Each point is reached from the start by the listed moves, each made once or not at all, plus a little noise. Say if it took an odd or an even number of moves. Then give how often each move was made.
In the rows, 128 means zero.

Moves:
(1): [177 138 127  99]
(2): [158 122 146 160]
(3): [124 124 177 121]
Start: [124 104 142 150]
Points:
[168 111 190 114] -> even (1, 0, 1)
[197 104 208 144] -> odd (1, 1, 1)
[119 100 190 143] -> odd (0, 0, 1)
[174 114 141 119] -> odd (1, 0, 0)

Moves:
(1): [149 132 130 116  84 114 148 146 128 127 135 126]
(2): [105 162 107 133 143 107 146 115 123 131 106 114]
(3): [101 125 144 132 123 139 146 146 139 135 127 137]
(4): [128 118 108 161 129 127 154 127 113 107 152 156]
(5): [148 123 118 138 145 127 137 101 149 100 115 116]
(6): [130 123 115 158 124 167 119 157 129 126 126 128]
(7): [135  89 116 132 141 106 153 123 115 120 134 111]
(8): [133 146 154 132 143 115 122 176 133 133 126 136]
(9): [151 101 109 102 142 128 133 130 151 139 106 172]
(10): [132 146 146 115 144 143 174 141 126 151 142 133]
(11): [ 98 149 120 102 149 135 134 141 130 117 145 130]
Start: [ 93 114 125 103 100 147  94 141 115 138 116 102]
Points:
[ 89 180  94  95 119 171 187 174 131 125 120  80] -> even (1, 1, 0, 0, 1, 1, 0, 0, 0, 1, 1)
[115  87 111 109 140 171 199 146 155 129 117 176] -> odd (0, 0, 1, 1, 1, 0, 0, 0, 1, 1, 0)
[114 135 118  83 177 194 145 223 164 138 110 148] -> even (0, 0, 0, 0, 1, 1, 0, 1, 1, 1, 1)
[ 45 140  84 124 155 167 150 238 134 130 108 181] -> odd (0, 1, 1, 1, 0, 1, 0, 1, 1, 0, 1)
[104 138  97  67 146 140 200 249 124 159 114 127] -> even (1, 1, 0, 0, 0, 1, 1, 1, 1, 1, 1)

Moves:
(1): [131 127 139 139 130 124 120 141 129 133 121 121 122 140 131 129 133 128
 127 116 138 133 122 115 126 104]
(2): [121 152 133 112 118 133 119 154 144 138  95 118 132 126 141 136 116 128
 109 112 111 127 149 152 122 144]
(3): [119 162 151 147 141 142 146 105 122 131 128  96 122 109 119 129 139 130
 127 128 103 124 125 154 125 141]
(4): [117 147 120 141 137 113 129 126 131 131 129 135 141 127 124 126 125 114
 132 128 136 126 136 119 129 133]
(5): [131 134 109 124 140 127 130 124 122 134 126 128 123 141 141 150 141 131
 129 140 126 124 142 119 144 122]
(6): [111 126 111 139 135 137 134 131 120 113 134 137 125 131 116 125 124 126
 121 126 107 143 123 129 152 134]
(7): [139 159 155 136 133 137 171 134 114 129 122 135 151 161 138 117 139 136
 140 127 122 139 110 124 127 133]
(8): [143 144 131 123 146 111 136 144 125 130 139 106 120 121 135 126 143 128
 137 144 104 117 132 139 133 141]
(9): [109 111 135 133 135 112 154 139 144 128 129 131 117 131 116 140 134 112
 103 138 160 117 130 104 112 141]
(10): [127 111 127 136 135 132 112 125 115 137 128 138 134 132 123 126 134 125
 130 114 106 115 120 130 137 146]
(11): [129 133 129 129 141 132 109 126 141 124 144 142 130 125 131 137 149 120
 132 122 136 129 137 127 134 139]
(12): [129 130 142 113 137 122 136 116 129 122 116 146 128 121 124 125 102 118
 117 116 132 121 127 134 138 116]
(13): [103  91 147 131 131 134 122 151 125  87 130 116 163 137 123 120 122 112
 116 107 137 129 133 152 132 133]
(14): [116 127 130 106 126 125 121 142 112 119 125 121 120 147 111 144 128 137
 139 117 132 137 129 127 122 144]
(15): [120 121 139 140 108 116 119 129 130 123 130 133 114 133 138 131 131 133
 138 144 123 120 122 140 115 132]
(16): [107 136 139 125 115 114 129 142 121 129 150 150 135 116 126 148 132 138
 138 133 113 113 114 117 149 129]
(17): [111 132 117 123 125 134 135 138 128 131 126 143 127 125 133 121 141 118
 135 122 116 122 130 132 120 106]
(18): [129 127 120 133 140 127 134 138 139 112 131 130 128 136 122 136 125 154
 136 125 126 117 111 149 117 129]
(19): [134 120 125 138 136 143 128 128 145 127 123 130 136 126 132 137 117 118
 150 141 123 136 112 134 124 118]
(20): [127 132 131 143 134 156 107 138 111 136 136 138 130 121 127 116 122 112
 118 138 127 125 142 135 116 109]
(21): [139 133 126 128 128 137 123 139 124 128 126 148 129 113 135 134 129 124
 137 117 142 122 102 146 129 128]
(22): [134 115 128 134 131 111 121 119 120 136 127 140 142 129 135 134 138 120
 118 126 128 155 124 136 115 134]
(23): [144 116 131 138 118 122 137 139 116 137 133 147 116 122 127 134 128 142
 148 113 113 130 159 114 137 121]
(24): [131 131 130 131 116 114 137 125 132 131 142 134 127 136 126 138 120 109
 117 114 126 125 126 133 125 131]
Start: [130 113 123 127 138 102 123 149 128 113 138 118 146 133 136 109 113 135
 103 126 131 120 122 129  93 115]
Points:
[130 171 113 127 144 108  84 207 105 143 139 177 145 145 146 173 123 103
 114  76 129 111 193 147  96 134] -> odd (0, 1, 0, 1, 1, 0, 0, 0, 0, 0, 1, 0, 0, 1, 0, 0, 0, 0, 0, 1, 1, 0, 1, 1)
[ 91 130  88 138 158 139  87 249 108 117 167 227 142 140 133 199 129 124
 148  69  46  96 125 184 129 119] -> even (0, 1, 0, 0, 1, 1, 0, 0, 0, 1, 1, 0, 0, 1, 0, 1, 1, 1, 1, 1, 1, 0, 1, 1)
[154 152 173 146 165 103 118 219  91 154 121 119 179 191 158 130 122  98
 108  97  69 150 109 169  67 138] -> even (1, 1, 0, 0, 0, 0, 1, 1, 0, 1, 0, 0, 0, 1, 0, 0, 0, 0, 1, 1, 0, 1, 0, 1)
[147 125 134 171 187  75 185 213 117 124 126 176 161 199 142 182 148 139
 151 105 168 145  90 109  71 115] -> odd (1, 0, 0, 1, 1, 0, 1, 0, 1, 0, 0, 0, 0, 1, 0, 0, 0, 1, 1, 0, 1, 1, 1, 0)
[ 60  72 153 161 134  94 121 240 109  93 147 173 180 124 127 140 109 101
  48  99 104 136 171 146 102 136] -> even (0, 1, 0, 0, 0, 1, 0, 0, 1, 0, 0, 0, 1, 0, 0, 1, 0, 0, 0, 1, 0, 1, 1, 0)

Moves:
(1): [102 147 121 137  93 121 138 133 145 143 114 136 123 124 132 125 120 146
 127 127 130 120 129 138 136 144 121]
(2): [123 137 133 133 120 123 132 140 116 115 139 132 127 142 141 131 126 127
 136 117 144 118 138 120 126 133 135]
(3): [117 144 132 124 139 132 116 101 140 138 130 120 150 124 131 121 113 114
 134 119 118 135 119 135 115 113 112]
(4): [117 117 134 132 130 156 125 127 151 141 144 114 131 115 130 125 116 133
 145 119 131 114 128 110 134 128 131]
(5): [138 142 124 136 105 148 104 155  95 131 125 154 119 104 103 133 127 127
 124 131 124 106 132 102 134 137 134]
(6): [145 112 129 111 135 126 132 146 142 149 135 131 137 115 140 134 132 113
 138 131 141 122 132 144 121 139 142]
(7): [131 153 138 119 134 143 117 127 145 118 111 126 133 123 146 126 128 110
 118 122 125 151 127 120 108 149 133]
(8): [145 138 123 165 142 107 128 124 108 139 122 111 121 121 144 133 146 123
 144  91 103 128 138 120 128 129 117]
(9): [130 136 123 125 129 129 115 135 128 116 123 121 122 109 141 143 116 145
 126 152 115 119 152 126 126 155 115]
(10): [118 137 106 132 139 104 141 140 111 121 142 116 106 149 128 153 113 119
 114 128 125 119  97 111 116 119 127]
(11): [123 101 106 124 134 161 119 138 106 104 129  99 106 126 136 134 131 101
 114 108 123 130 120 133 126 139 141]
(12): [119 133 117 137 127 124 124 131 119 125 133 108 106 100 147 122 145 132
 141 115 153 156 139 111 134 122 107]
(13): [118 134 118 131 123 129 146 136 119 114 123 126 137 129 140 121 113 126
 131 125 119 138 123 123 112 125 132]
(14): [125 138 123 135 132 132 130 130 122 132 117 135 118 131 125 120 115 123
 120 129 145 119 144 126 133 123 139]
(15): [130 154 108 132 130 119 133 111 129 114 119 129 146 113 121 118 128 130
 117 141 146 141 141 148 178 163 117]
(16): [122 124 129 124 124 145 139 121 135 138 121 141 121 121 147 137 150  98
 151 136 108 117 124 118 131 116 108]
(17): [131 136 121 121 135 128 133 133 123 123 134 127 142 138 142 134 129 142
 108 130 125 125 125 146 133 125 139]
(18): [118 126 119 148 145 124 120 128 135 111 139 123 124 104 127 125 122 122
 148 106 123 130 151 126 147 122 142]
(19): [105 112 135 131 124 152 135 130 126 125 107 120 131 116 116 157 131 125
 135 126 130 138 118 120 121 115 123]
(20): [147 156 126 107 104 131 130 108 136 131 126 120 132 114 116 120 117 135
 126 123 148 125 144 139 131 124 131]
(21): [117 140 126 102 126 121 117 137 127 148 120 121 135 133  92 116 140 134
 100 143 124 117 166 128 138 140 120]
(22): [104 116 105 118 123 116 123 111 121 129 128 138 135 123 149 127 137 147
 125 126 116 129 129 123 143 142 121]
(23): [120 108 129 150 124 136 147 118 113 143 137 125 111 126 140 158 141 115
 110 134 134 147 130 129 146 140 128]
(24): [116 134 124 131 124 126 132 120 139 106 128 109 130 115 148 130 137 128
 132 138 144 127 127 118 112 110 141]
Start: [107 106 116 113 102 137 145 142  93 153 120 124 121 118 137 124 139 131
 146 140 146 132 126 135 143 132 144]
Points:
[ 46 140  45 133 128 199 139 134  84  83 142  55 123  33 231 123 120  94
 189 102 145 147 178 120 195 169 112] -> odd (0, 1, 1, 1, 0, 0, 0, 0, 1, 0, 1, 1, 1, 0, 1, 1, 1, 1, 0, 0, 0, 0, 0, 0)
[ 29 190  13 131 145 151 129  99  68 100  83  44 129  31 234  94 181  70
 139  77 126 182 211 118 192 158 121] -> even (0, 0, 1, 0, 0, 0, 1, 1, 0, 0, 1, 1, 1, 1, 1, 1, 1, 1, 0, 0, 1, 1, 0, 1)
[107 221  42 136  78  77 182 153  83 135 110  78 119  84 208 160 110 155
 124 136 205  88 186 163 178 188 160] -> odd (1, 1, 0, 0, 0, 1, 0, 1, 1, 1, 0, 0, 0, 1, 1, 0, 1, 0, 0, 1, 0, 0, 0, 1)
[ 44 148  50 112  61 184 165 150  68 144 120 110 159  18 147 153 133 138
 121 141 222 109 234 122 234 180 203] -> odd (0, 1, 0, 1, 1, 1, 0, 0, 0, 0, 0, 0, 1, 1, 1, 0, 1, 1, 1, 1, 1, 1, 1, 1)
[ 17 169   8 146  56 193 169 192  25  81  65  82  63  25 200 186 134 109
 122 160 168 122 137  92 175 164 123] -> odd (1, 0, 0, 0, 1, 0, 0, 0, 1, 1, 1, 1, 1, 1, 1, 1, 1, 0, 1, 0, 0, 0, 0, 1)
[ 73 178  84  50  96 198  93 138 103 176  71 135 156  13 149 151 129 100
 137 151 126  98 228 126 160 170 135] -> odd (0, 0, 1, 0, 1, 1, 1, 0, 1, 0, 0, 0, 0, 1, 0, 1, 1, 1, 1, 1, 1, 1, 0, 0)
[101 167  90 148  96 161 203 139  65 153 141  81 104 115 231 186 138  82
 149  86 131 135 117  92 129 139 143] -> even (0, 1, 0, 1, 0, 0, 1, 1, 0, 1, 0, 0, 1, 0, 0, 1, 1, 0, 0, 1, 0, 0, 1, 0)
[  7 202  72 161  74 166 168 130  97 172 104  37  84  20 210 192 130  87
 185  78 129 159 198  63 142 160  79] -> even (1, 1, 1, 1, 0, 0, 1, 1, 1, 1, 0, 1, 1, 0, 0, 1, 0, 1, 1, 1, 1, 0, 1, 0)

Moves:
(1): [124 127 128 109 114 142 125 130 122 114 147 132 122 134 124 124 145 112
 128 157 134 145 126 124 121]
(2): [ 99 148 125 120 133 120 130 131 114 120 121 128 121 125 117 125 119 137
 138 119 122 128 118 128 136]
(3): [134 119 129 121 132 108 113 122 153 133 133 129 136 141 133 117 117 112
 131 119 118 122 129 124 121]
(4): [134 138 121 146 141 124 133 145 134 116 117 127 138 122 120 128 132 107
 122 136 128  95 141 138 123]
(5): [136 116 124 123 134 132 142 131 138 126 136 136 136 119 117 134 114 121
 147 131 129 130 123 149 135]
(6): [146 150 129 128 121 112 122 108 125 140 128 128 132 116 119 150 135 131
 123 115 150 122 123 125 115]
(7): [130 116 150 121 125 132 127 126 130 129 123 112 124 123 119 126 140 136
 147 127 119 126 105 125 122]
(8): [145 132 134 129 116 112 122 140 115 112 111 106 134 123 135 126 129 126
 125 120 122 137 118 118 114]
(9): [130 129 121 127 118 125 137 135 123 123 129 141 133 133 131 125 122 124
 133 138 108 130 120 125 122]
(10): [128 127 147 125 137 142 129 117 126 124 126 131 136 129 133 135 119 130
 132 128 112 128 130 119 129]
(11): [135 140 147 122 111 140 135 143 135 118 132 140 125 114 129 131 128 124
 130 135 115 122 117 115 142]
(12): [131 124 138 128 123 121 121 139 130 126 129 134 137 130 127 127 128 135
 142 122 129 125 144 127 125]
(13): [114 131 123 141 135 118 128 121 114 127 126 120 135 134 125 115 139 125
 126 130 127 115 125 114 151]
(14): [126 126 148 118 135 148 138 106 136 134 122 137 117 133 129 113 138 114
 140 113 150 146 133 142 134]
(15): [132 122 134 128 132 110 121 141 118 131 130 135 113 131 133 131 132 127
 138 123 121 118 131 133 140]
(16): [134 144 129 113 138 126 128 125 131 137 130 115 127 137 137 121 132 123
 113 127 120 130 135 132 135]
(17): [137 130 129 122 125 133 125 132 134 134 126 129 133 129 134 136 121 127
 125 144 130 124 127 138 126]
(18): [129 127 131 126 125 131 124 123 124 122 125 131 134 121 134 133 151 123
 113 122 115 129 128 133 129]
(19): [130 130 121 118 133 134 133 141 130 121 117 126 132 142 120 148 140 127
 125 112 121 133 125 126 141]
(20): [127 110 125 123 141 126 132 144 124 130 118 142 132 108 116 131 144 130
 112 129 129 139 134 129 121]
(21): [136 131 132 127 120 129 120 115 128 128 121 110 135 132 117 134 131 127
 124 131 124 123 139 123 128]
(22): [129 127 140 118 135 115 150 132 125 121 129 130 130 142 141 129 119 125
 104 123 123 108 138 131 137]
(23): [115 133 134 142 124 109 131 136 141 132 132 123 131 109 125 137 126 132
 140 127 133 154 141 145 122]
(24): [119 127 128 106 123 121 135 128 125 126 124 127 111 121 134 133 122 130
 145 129 125 122 133 113 117]
Start: [119 130 142 131 122 112 124 144 135 133 116 127 108 135 140 118 122 136
 133 123 132 136 101 122 124]
Points:
[104 183 186  99 138  90 136 136 133 110  69  79 106 115 135 122 121 111
 157 103 117 148 140 126 113] -> odd (0, 1, 0, 1, 0, 0, 0, 1, 0, 1, 0, 0, 0, 1, 0, 1, 0, 0, 0, 0, 1, 0, 1, 1)
[140  97 183  70 127 114 126 146 168 118 117 142  90 127 136 113 155  66
 189 144 117 114  97 161 112] -> even (1, 0, 1, 1, 1, 0, 1, 0, 0, 0, 0, 0, 0, 1, 1, 0, 1, 1, 0, 0, 0, 0, 0, 1)
[ 91 165 211  74 103  71 121 163 143 100 109 122  95 127 130  91 178  77
 195 131  68 119 117 113 144] -> even (1, 1, 1, 1, 0, 0, 1, 0, 1, 0, 1, 1, 1, 1, 1, 1, 0, 1, 0, 0, 1, 0, 1, 1)
[135 142 187  75 122   7  99 159 129 135  79  86 127  86 114 146 157 128
 172  92  97 131 107 127 111] -> even (0, 1, 1, 0, 1, 1, 1, 1, 0, 0, 0, 1, 1, 0, 1, 1, 1, 1, 0, 1, 1, 0, 1, 1)
[ 94 187 181  83 138  36 135 118 135 120 107 105  97 142 136 116 166  68
 126 104 126 101 150 135 143] -> even (1, 1, 1, 1, 0, 1, 0, 0, 0, 0, 0, 0, 1, 1, 1, 1, 0, 1, 0, 0, 1, 1, 1, 1)
[145 140 188 111 127 103 166 189 149 102  65  97 137  98  94 123 173  86
 152 113  91 154  93 139 148] -> odd (0, 0, 0, 1, 1, 0, 1, 1, 1, 0, 1, 0, 1, 1, 0, 1, 0, 0, 1, 1, 1, 0, 1, 0)
[138 152 192 103 126  87 137 153 182 115  99 120 145  90 116 174 142  98
 175 112  89  95  84 123 132] -> odd (0, 0, 1, 1, 1, 1, 1, 0, 0, 1, 1, 0, 1, 0, 0, 0, 1, 1, 1, 0, 0, 0, 1, 1)
[133 172 197  43 131  84 172 168 114 107  70 134 120 104 134 149 163 109
 123  70 118 127 103 120 162] -> odd (0, 1, 0, 0, 1, 1, 0, 1, 0, 0, 1, 1, 1, 1, 0, 1, 1, 1, 1, 1, 0, 1, 0, 1)

Moves:
(1): [132 101 128 143 135 124 134  96 131  93 154 110 118 140 133 125 125 102
 122 117 104 121 107 144 132]
(2): [141 120 151 111 135 139 146 122 134 133 138 132 135 142 128 130 120 131
 145 115 138 121 118 145 128]
(3): [130 129 146 123 118 142 140 126 126 122 136 132 120 135 119 117 115 135
 138 123 154 131 135 104 138]
(4): [139 122 121 134 116 127 148 113 136 144 115 127 121 139 129 144 140 125
 144 124 132 132 112 124 136]
(5): [137 127 132 134 129 135 131 122 139 116 115 129 133 134 142 123 122 121
 142 128 118 136 124 106 126]
(6): [127 140 107 124 125 133 137 120 135 127 145 113 133 142 131 144 119 130
 115 144 134 134 131 121 139]
(7): [129 128 138 133 131 133 134 148 137 111 122 114 130 122 132 117 139 133
 135 109 130 127 152 123 143]
(8): [127 101 127 133 158 142 129 139 129 128 122 148 127 131 123 125 132 144
 125 131 138 121 114 130 133]
(9): [144 126 114 124 141 130 124 131 146 137 124 151 125 135 110 105 140 122
 116 112 127 131 139 121 115]
(10): [116 128 134 130 133 147 130 144 127 143 125 133 139 113 139 148 113 130
 124 114 106 140 127 141 142]
(11): [123 127 109 132 132 134 121 142 138 130 131 131 135 130 133 110 118 147
 129 114 120 131 120 142 140]
(12): [132 137 120 125 144 142 137 115 126 125 124 125 122 115 109 122 138 114
 134 121 129 150 130 120 132]
(13): [125 119 119 133 119 122 138 126 116 148 114  88 142 128 122 112 114 139
 116 139 140 120 110 129 121]
(14): [138 137 130 131 149 119 121 153 114 110 130  94 123 126 117 149 127 124
 135 129 136 128 122 107 138]
(15): [133 117 125 116 132 149 125 128 111 136 132 117 127 112 125 139 132 132
 125 119 112 137 151 152 123]
(16): [123 128 130 115 149 136 119 117 116 126 108 121 138 145 134 108 125 100
 114 129 126 124 130 130 120]
(17): [116 142 131 139 115 142  95 130 137 116 113 127 151 124 119 145 119 122
 129 122 131 138 138 123 111]
(18): [111 136 137 149 118 141 147 137 116 129 128 133 121 133 137 113 136 132
 128 121 132 151 120 129 105]
(19): [124 135 107 104 134 117 143 125 116 120 115 143 137 104 127 126 126 109
 106 100 146 148 122 124 129]
(20): [131 117 137 123 124 106 127 123 131 129 143 133 134 118 124 123 112 134
 146 130 124 152 121 127 131]
(21): [152 136 116 147 136 110 146 129 105 114 134 128 151 128 150 128 121 129
 132 136 129 118 125 121 137]
(22): [117 116 127 141 124 155 125 148 115 138 130 124 142 112 133 112 133  96
 138 137 125 122 111 124 136]
(23): [145 135 143 118 135 143 122 121 125 126 138 131 110 106 154 117  94 133
 106 146 132 129 124 117 144]
(24): [144 131 132 136 121 140 137 138 116 123 127 129 114 130 118 132 108 131
 112 133 136 118 106 146 124]
Start: [131 137 138 138 116 139 146 147 142 116 131 126 142 140 117 126 148 138
 131 143 124 122 132 123 122]
Points:
[136 106 179 135 182 218 175 145 106  82 153  71 155 141 105 114 119  47
 155 101 118 137  88 116 168] -> even (1, 1, 1, 0, 0, 0, 0, 0, 0, 1, 0, 1, 0, 1, 0, 1, 0, 0, 0, 0, 0, 1, 0, 0)
[146 128 156 155 159 226 202 186 104  96 152 104 127 124  93 154  95 154
 148 125 135 213 107  98 145] -> odd (0, 0, 1, 0, 1, 1, 0, 1, 0, 1, 0, 1, 0, 1, 1, 0, 0, 1, 0, 1, 0, 0, 0, 1)
[141 104 193 157 171 235 219 187  92 132 123 119 142 143  90 113 109  97
 175 114 162 172  43 118 148] -> even (0, 1, 1, 1, 0, 0, 0, 1, 0, 1, 0, 1, 0, 1, 0, 1, 0, 1, 0, 1, 0, 1, 0, 1)
[175 137 141 134 144 187 231 182 129 100  70  87 156 180 103  46 112 120
 125  57 193 152  77  91 122] -> odd (0, 1, 1, 1, 1, 0, 1, 0, 1, 0, 1, 0, 1, 1, 0, 1, 0, 1, 1, 0, 0, 0, 0, 1)
[168 105 137 194 145 249 162 141 120  64 165 134 164 135 157  83  97 100
 110 139 125 154 114  80 126] -> even (1, 0, 1, 0, 1, 1, 0, 1, 1, 0, 0, 0, 0, 0, 1, 0, 1, 1, 0, 0, 1, 1, 1, 0)
[171 119 113 110 156 176 144 148 157 120 123  75 170 133 143  42  80 148
  96 131 107 163 154 111 143] -> even (0, 0, 0, 0, 1, 1, 1, 0, 1, 0, 1, 0, 1, 0, 1, 1, 0, 0, 0, 1, 0, 0, 1, 0)
[ 77 108 118 141 147 208 197 207 109 134 115 105 203 118 132  47  94 127
 105  98 163 187  90 113 162] -> even (0, 0, 1, 0, 0, 1, 1, 1, 0, 1, 1, 0, 1, 0, 0, 1, 0, 1, 1, 1, 0, 1, 0, 0)
